Every row gives one point. Two turns around zero, p and q, are shown by what they do to some points. Write where each new point lands after one turn and then the other. Backwards means that the second turn is done in reverse. Each puzzle has new turns, and all numbers are rounded.

Turn p:
[-1.7  2.3] -> [-2.8  0.5]
[-3.2 -4.6] -> [ 0.8 -5.5]
[4.9 2.3] -> [2.0 5.0]
Turn q:
[ 1.8 -2.7] -> [3.2 0.2]
[-5.3  2.7] -> [-5.0 -3.2]
[-2.0 -5.6] -> [ 3.8 -4.6]
[3.4 3.7] -> [-1.5  4.8]
[2.1 1.9] -> [-0.6  2.8]
Where do these land?
p, then q backwards: [-3.1 -5.4] -> [-4.5 -4.3]
p, then q: [2.0 0.6] -> [-1.0  1.8]
q, then p: [1.1 4.9] -> [-5.0  0.0]

Turn p:
[ 0.9 -0.4 -2.2] -> [ 0.9  0.9 -2.0]
[-7.4  3.7  2.3] -> [-7.4 -4.2  1.2]
[ 4.3 -5.5  0.1] -> [7.0 0.2 0.4]
[ 4.5 -0.9  1.8] -> [3.3 2.7 2.5]
[-2.2  3.0 -2.0] -> [-3.6  0.4 -2.1]
Turn q:
[1.2 3.4 5.0] -> [2.3 3.0 4.9]
[ 3.6  3.6 -4.1] -> [ 5.7 -0.8 -3.0]
[-4.2 -5.3  0.9] -> [-6.8 -0.8 -0.1]
[-3.5  2.1 -0.5] -> [-0.9  3.6 -1.7]
[ 3.0 -3.9 -1.2] -> [-0.4 -5.0  0.0]
Where do these land?
q, then p backwards: [ 1.6 -2.0  1.5] -> [-1.6 -0.6  2.4]
q, then p: [-5.1 -5.2 -6.6] -> [-1.5 -4.5 -8.6]
p, then q backwards: [ 4.1 -0.3  3.1] -> [1.3 3.3 3.8]
p, then q: [-1.0  3.6  2.9] -> [-2.5  3.6  1.7]
q, then p: [3.8 4.2 1.3] -> [2.3 4.3 3.1]
q, then p: [-3.5 -0.2 -2.2] -> [-2.4 -0.2 -3.3]

Turn p:
[-0.2  3.8  7.0  1.3] -> [ 1.0 -0.8  6.3  4.9]
[-1.1 -2.7 -5.5 -5.1] -> [-2.5 -1.0 -3.1 -6.9]
[-0.7 -0.6  6.3  4.3] -> [ 0.9 -2.2  1.6  7.1]
[-0.6 -3.8 -6.2 -1.7] -> [-1.7  0.1 -5.6 -4.6]
[-0.8  2.6 -2.4  0.9] -> [-1.1  3.5  0.1 -0.5]
[3.5 0.7 0.8 0.3] -> [3.6 0.4 0.8 0.0]
Turn q:
[-1.7 -2.5  0.7 -0.1] -> [-2.9  0.5  0.9  0.4]
[-3.2 -3.2 -1.3 -5.4] -> [-5.5  2.0 -3.0 -2.7]
[-3.4 -1.1  1.5 -5.1] -> [-3.7  3.6 -0.7 -3.7]
[-2.2 -4.2  0.3 -1.5] -> [-5.0  0.3  0.2 -0.3]
[0.7 5.9 1.2 6.2] -> [7.1 1.2 2.8 4.0]
[ 3.4  2.0 -4.8  1.8] -> [ 3.6 -3.2 -3.8  2.2]
[6.6 3.0 2.5 4.1] -> [ 6.4 -4.6  3.7  0.1]
Where do these land?
q, then p: [2.7 0.3 2.0 1.8] -> [ 2.3 -2.9  0.0  1.0]
q, then p: [-1.3  2.6 -2.5 -1.4] -> [ 0.7  3.4 -0.4 -2.2]
p, then q: [-0.7  2.5 -4.2  0.0] -> [ 2.4  3.4 -2.1 -1.6]
q, then p: [-3.0 -0.4 -2.8  2.4] -> [-0.7  3.6 -1.5  2.6]
p, then q: [ 1.2 -7.0 -3.6 -1.1] -> [-3.4 -2.7 -6.7  0.2]
p, then q: [ 1.1  2.0 11.0 -1.7] -> [-2.5 -4.0 10.3  0.2]

Turn p:
[ 3.6  2.4  4.8 -1.2 -0.6 -4.5] -> [-3.5 -0.3  2.3 -0.4  2.9 -6.2]
[ 0.1  1.0 -3.2 -3.2  6.2  2.7] -> [-0.4  1.3 -2.8 -3.9  3.9  5.2]
[-0.7  0.9 -0.1  4.2  2.5  3.2] -> [0.1 1.7 1.1 3.5 1.2 4.2]
[-4.6 -3.5  2.7  1.0  3.0  0.8] -> [-2.5 -4.2  2.0  0.6 -1.6  4.5]
[ 1.8 -5.3  0.2  1.3 -6.8 -3.6] -> [ 4.0 -4.6 -0.2  2.4 -3.5 -6.1]
[ 1.3  6.9 -4.0 -3.8  1.4 -3.8] -> [-3.5  5.4 -5.5 -3.4  2.1 -2.8]
[-1.5 -2.4 -0.4  1.7 -5.8  5.2] -> [ 5.8  0.7  3.1  1.2 -5.0  1.1]
Turn q:
[ 1.9  4.0 -4.0 -2.2 -2.8 -1.3] -> [ 4.2  2.1  1.3  1.0 -4.9  1.3]
[-2.0 -2.1  9.5  1.5 -3.9 -0.6] -> [-4.0 -5.4 -0.3  1.5  0.7 -8.2]
[-0.5  4.3 -1.4 -1.8  2.8 -0.2] -> [ 0.6  2.8  2.1 -3.8 -1.9  1.1]
[-1.0 -7.7  4.2 -2.1  0.3  2.6] -> [-3.2 -7.9 -1.8  0.1  3.7  0.8]
[ 4.8  2.7 -3.6  1.1  2.2  1.4] -> [2.4 3.9 4.0 1.2 1.1 3.4]
[-1.4  2.5 -7.5  1.2  0.0  3.5] -> [-1.0  5.3 -1.1  1.5 -3.0  6.1]
[-1.9 -3.9  2.7  2.4  1.5 -5.4] -> [ 1.0 -0.9 -4.5 -1.6  4.5 -4.4]
Where do these land?
p, then q: [-2.5  2.2  1.1  0.9  5.4  3.3] -> [-6.5  0.3  2.0 -1.5 -1.1  1.9]
q, then p: [-0.6 -1.4 -5.0 -0.5 -4.1  2.8] -> [ 4.8  2.7  0.7  3.6 -2.3  1.8]
q, then p: [-2.6  0.6  1.1 -4.8  5.8 -3.5] -> [ 0.8 -1.3 -0.9 -8.4  1.4 -1.2]
p, then q: [-5.4  1.4 -2.1  0.2  4.2  2.0] -> [-5.1  0.4  0.4  1.3 -3.7  3.9]
p, then q: [ 1.9 -1.4  0.0 -2.0 -3.2 -0.1] -> [ 3.9 -1.7  0.6  0.1  0.4 -1.1]
q, then p backwards: [ 3.5  3.9 -2.2  2.7  4.9 -7.0] -> [ 6.7  4.0 -2.3 -2.6 -3.1  5.4]
p, then q: [ 1.1 -5.1 -3.8  1.2 -1.6  3.5] -> [ 2.4 -1.0  3.5  5.0  2.7  2.7]
p, then q backwards: [ 4.6  0.8  7.4 -2.4 -7.0 -0.5] -> [ 4.1  6.3  8.1  0.1  0.0 -3.0]
q, then p: [ 0.0 -1.1  3.5  4.7 -4.4 -0.5] -> [-3.1 -1.8 -3.3  5.4 -1.1 -0.8]

Turn p:
[-3.6  1.6  0.2  0.7 -2.9  0.4  1.4 -0.2] -> [ 0.4  3.5  0.4  0.4 -3.1 -0.4  1.7 -1.2]
[ 2.3  1.9  4.8 -1.3 -5.6 -4.7 -1.8  1.7] -> [-2.7  0.5  0.2  1.4 -4.4 -5.2 -6.1  0.5]
[-4.9 -5.6 -0.3 -0.1  3.2 -1.4 -1.8  4.4] -> [-7.1  1.8  1.2  2.0  3.7  2.4  3.1  1.6]
[-0.7  1.4  3.5 -1.8  0.7 -3.7 -3.4  0.6] -> [-3.5  1.2 -0.2 -0.6  1.6 -4.3 -2.7 -1.0]
[ 5.1 -3.3  0.1 -0.8 -2.5  5.1 -0.3 -0.9] -> [ 1.7 -4.2  3.1 -2.6 -2.3  4.2 -2.7  1.9]
[-0.9  3.2 -4.2 -2.6  4.1 -1.6  6.6 -0.7] -> [ 6.4  2.4 -1.8  2.7  4.0 -1.8  3.7  2.9]
[-2.0 -0.7  0.6 -1.3  1.3 -3.9  0.7 -3.8] -> [-0.9  1.7 -3.0 -2.6  1.0 -3.1  1.7  2.3]
[-1.2  2.2 -1.1 -1.8  0.2  8.5 -1.1 -0.8] -> [ 4.1  1.5  4.9 -3.1  0.9  4.2  0.1 -3.8]
[ 4.1  3.6  5.2  0.2  1.9 -0.7  7.2 -2.8] -> [ 5.6 -4.3  1.7 -0.1 -1.3 -7.6  2.2  1.6]
[ 1.7 -4.3 -8.8  8.8 -0.5  2.1 -7.5  2.6] -> [-4.2 -4.1 -6.3  2.5 -0.1 11.8 -0.8 -4.8]
Turn q:
[-2.8  2.2 -2.7  2.1  2.5  8.0 -2.1 -3.8] -> [ 1.9  4.5 -4.0  2.6  3.5 -7.2 -1.7 -0.5]
[ 1.7 -3.8 -1.9  9.2  2.9 -0.3  3.0  0.9] -> [-5.3 -1.6  0.0  4.3 -5.9 -3.6 -4.9  1.8]
[-3.2  2.1  4.7 -1.7 -3.7 -2.4  0.6 -0.6] -> [-2.1  3.2 -0.4 -2.9  0.7  4.6  3.2 -2.2]
[ 2.8 -3.5 -2.8  1.7 -2.7  3.8 -3.3  4.7] -> [ 2.2 -0.4  2.3 -0.3  1.3  0.1 -8.1  2.8]
[ 2.2 -0.2  2.1  2.3  1.1 -3.1 -0.8  5.3] -> [-2.8 -1.6  4.4 -3.2 -2.6  0.1 -1.0  2.5]
[-2.8  1.6 -4.8 -2.3  2.6  0.4  5.5 -1.9] -> [ 0.9 -3.8 -7.3  0.7 -0.3 -1.9  2.5 -1.0]
[ 0.1 -5.3  2.3 -6.0  4.3 -2.2 -1.5 -2.0] -> [-0.5 -4.6  3.7  3.7  5.3  1.5  4.5 -0.2]
[ 4.6  5.1 -0.1 -2.1 -5.6  0.6  4.0  1.6] -> [ 5.0  2.1 -2.8 -3.5 -4.3  4.5  0.8  3.5]
[-2.7  1.8  3.1 -3.3 -1.5 -4.9 -5.3 -4.3] -> [ 0.7  2.2  4.0 -1.2  2.4  2.1  4.9 -6.9]
Where do these land?
p, then q backwards: [-0.7  2.9  1.6  4.8 -0.9  3.5  0.4 -4.0] -> [-0.4  4.5 -3.1 -0.9 -0.5 -5.5 -0.4 -1.7]
p, then q: [ 5.1  1.5  4.4 -0.7  1.9  1.9  2.8 -0.1] -> [-2.3 -2.1  5.6  2.6 -0.4  3.6  0.6  1.3]
q, then p: [ 5.7 -2.3 -5.6  2.8  1.8 -4.5  1.1 -0.2] -> [-5.3 -2.8 -0.9 -1.3 -7.0  2.0 -2.3  2.3]
q, then p backwards: [-4.1  5.7  1.6 -2.5 -0.1  1.3 -3.7 -2.3] -> [-5.6  3.9 -0.2 -1.3  3.9  0.7 -0.6 -3.8]
p, then q: [ 1.9 -3.7 -3.1  0.9  3.7  2.8  0.5 -3.4] -> [ 1.1 -3.6 -2.0  2.5  3.1 -0.2 -0.8  5.2]
q, then p: [-7.2 -2.1  3.3 -1.7 -1.1 -4.8 -3.9  4.8] -> [-0.9  4.1  4.2 -7.3  4.9 -1.7  3.9  1.1]
p, then q: [ 4.7 -1.3 -7.9  3.6  4.2  1.6  5.8  1.6] -> [-0.5 -2.4 -0.9  5.6 -3.1 -2.9 -6.4  7.6]
p, then q: [-2.5 -1.4  2.6 -3.8 -5.7 -0.9 -5.0  5.0] -> [-1.9  6.7  1.3 -5.4  3.4 -1.4  0.5 -4.5]
q, then p: [-2.7  0.8  3.0 -3.5 -3.9 -0.9  1.9 -1.5] -> [ 5.6  0.6  2.3 -1.2  1.4  2.2  2.4 -0.8]

Turn p:
[-0.3 -3.2  2.8  6.7 -1.1  7.4 -0.5 -1.2 -1.2] -> [-7.5 -1.0 -3.8 -1.7  1.8  5.6  1.0  2.7 -2.1]
[ 9.6  2.2 -0.7  1.6 -2.1  1.8  3.5  7.4 -0.6] -> [-3.9 -1.4 -0.8  6.7 -9.9  1.2 -2.2  0.1  2.5]
[ 2.9  0.4 -4.5 -3.3  2.7 -0.2 -1.3 -2.5  4.0] -> [ 5.0 -4.6 -2.9 -1.2 -1.0 -1.8 -2.1 -2.3  0.9]
[-1.0 -2.2 -5.0 -1.0 -0.1 -3.1  1.4 -5.1 -3.3] -> [ 1.0 -0.7  3.0 -4.4  1.2 -3.0 -4.8 -1.8 -3.7]
[ 2.5  2.7  2.7 -0.8  1.2 -3.2 -8.5 -3.7  1.4] -> [ 6.3 -0.7 -0.2 -5.7 -3.3  1.6  5.9  1.0  0.3]
[-0.4 -2.8  4.8  0.3  2.5 -3.2  2.4 -5.7  4.8] -> [ 5.1 -3.5  2.8  1.1  4.7  5.2  0.9  0.1 -3.3]
[-4.2 -1.1 -0.4 -5.6  0.4 -2.3 -1.0  3.2  1.7] -> [ 2.1  0.5  2.2  1.1  3.7 -4.3  1.8 -1.8  4.6]
[-0.6 -2.6  4.6 -4.6  0.1  2.9  3.2  3.1 -3.5] -> [-4.8 -2.1  2.7  4.9  1.8 -3.5  3.9  0.9 -0.8]
[-0.2 -2.2 -6.6  3.3 -3.3  0.5 -1.0  2.7 -0.4] -> [-3.8  1.4 -0.9 -3.2 -1.4  0.2 -5.4 -2.2  3.9]
[-4.4  5.2  1.6  5.2  2.1  0.4  0.4  7.3 -2.6] -> [-2.1  8.3 -1.9  3.2 -0.2 -0.3 -0.2  6.7  3.0]
[-3.8  3.5  0.7 -1.7 -2.4 -1.1  1.3 -5.5 -0.3] -> [ 2.7  3.7 -0.1 -1.0  2.5 -0.9  1.3 -3.3 -5.2]
Turn q:
[-2.4 -0.1 -6.8  1.2  0.3 -0.8  4.1  1.4  0.8] -> [-1.7  4.9  2.6  3.3 -2.1  1.3  0.0  4.3 -2.1]
[ 1.5 -1.1  2.4 -3.2  2.1 -0.5 -2.1 -0.1  7.3] -> [ 1.6  1.9  0.7 -6.3  3.2 -0.1 -3.2  0.4  3.9]
[-4.1 -0.3 -1.3 -3.9 -3.6  1.8  1.4  1.8 -6.6] -> [ 0.3 -0.6  3.6  1.8 -6.0 -2.1  3.1 -3.7 -4.3]
[-3.9 -0.9  3.2  2.9 -4.2 -1.7 -1.3 -0.3 -0.7] -> [-0.9 -4.1 -0.8  0.5 -5.1 -0.1  0.3  0.3  3.5]
[-6.5  2.5 -3.0  1.0  2.2  4.7  3.7 -2.3 -3.6] -> [-6.9  2.0  3.2  3.7 -0.8 -3.1  5.2 -0.2 -1.8]
[-3.7 -0.7 -6.2 -0.3  3.8 -1.1 -2.0 -2.0 -2.3] -> [-1.8  3.7 -1.2  1.6 -1.2 -6.0  0.7  3.6 -3.1]
[-3.8  0.8 -3.6 -1.3 -1.2 -1.1  4.5 -6.3 -6.6] -> [-3.9  4.4 -3.2  3.6 -5.2 -1.4  5.8 -2.5 -3.1]
[ 2.3  2.2  0.8 -0.4 -6.5  2.0 -0.4 -1.4 -0.9] -> [-2.0 -3.2 -1.1 -1.6 -2.3  4.1 -0.9 -3.4 -2.6]
[ 8.6 -0.2  5.0  2.4  0.0  0.8 -6.0  3.0  3.9] -> [ 4.3 -6.8 -2.2 -3.7  6.7  3.0 -5.2  0.4  1.2]
[ 4.8  3.0  4.3  0.1  3.6 -3.9 -1.3  3.7  3.6] -> [ 4.2 -0.2 -0.7  1.0  5.7  0.9 -5.8 -1.8  4.3]
[ 7.2 -5.1  5.3  1.5  3.4 -0.5 -0.7  2.5  4.8] -> [ 7.0 -2.1 -1.0 -3.5  6.9  3.4 -0.2  2.4  4.1]
Where do these land?
p, then q backwards: [ 1.7 -6.0  3.4  0.6 -7.4 -3.1  0.1  0.5 -4.6] -> [-4.8  2.9  0.0 -2.5 -3.8  7.6  4.4  1.5  2.2]
q, then p: [-2.4  2.6 -6.3  1.2  2.5  2.3  5.4 -2.5  2.9] -> [ 0.0  7.9 -3.2  3.3  2.6 -1.6  1.6  3.6 -0.3]
q, then p backwards: [ 3.4  0.1 -2.9  2.1  7.3  2.9 -1.0 -3.9  1.7] -> [-8.3 -0.6  1.7  0.9  3.0  4.4  0.2 -1.2 -1.7]
q, then p backwards: [-0.9  5.0  4.2  2.6 -1.2 -2.7 -2.0  1.4 -4.5] -> [ 3.7 -1.1 -2.8 -4.2 -0.5  2.6  4.2  2.4  3.8]
p, then q backwards: [ 1.2 -3.5  5.8 -1.5 -4.7  3.7 -0.1  3.6 -3.7] -> [-5.4  2.2  0.2  2.9 -0.8  6.1  4.3 -3.2 -1.8]
p, then q backwards: [-0.7 -1.8  1.5  2.4 -6.4  0.4 -4.6  3.3  0.0] -> [-2.8  0.7  2.7 -1.3 -1.9  1.7  5.2 -4.4  3.8]
p, then q: [ 2.9  5.4 -2.7 -0.8  3.9 -2.7  2.3  1.5  4.3] -> [ 1.0 -3.4 -4.1 -0.2  1.7  4.6 -4.3  3.3 -3.3]
q, then p: [-0.4  0.9 -5.7 -4.8  4.2  0.5 -0.9 -1.8 -0.5] -> [ 3.5  5.0  1.9 -0.2 -2.8 -4.2  0.7  2.6 -2.1]
p, then q: [-3.1 -1.0 -3.4 -0.2  8.8 -0.8  2.0  0.0  3.5] -> [ 5.8 -0.4 -1.0 -0.2  5.5 -2.2 -4.2  5.2 -1.4]
p, then q: [-1.6 -1.8  6.1 -1.6 -6.9 -0.5 -1.2 -2.2  0.9] -> [-4.1  2.1  0.3  0.7  1.7  1.2  7.1 -4.2  2.5]
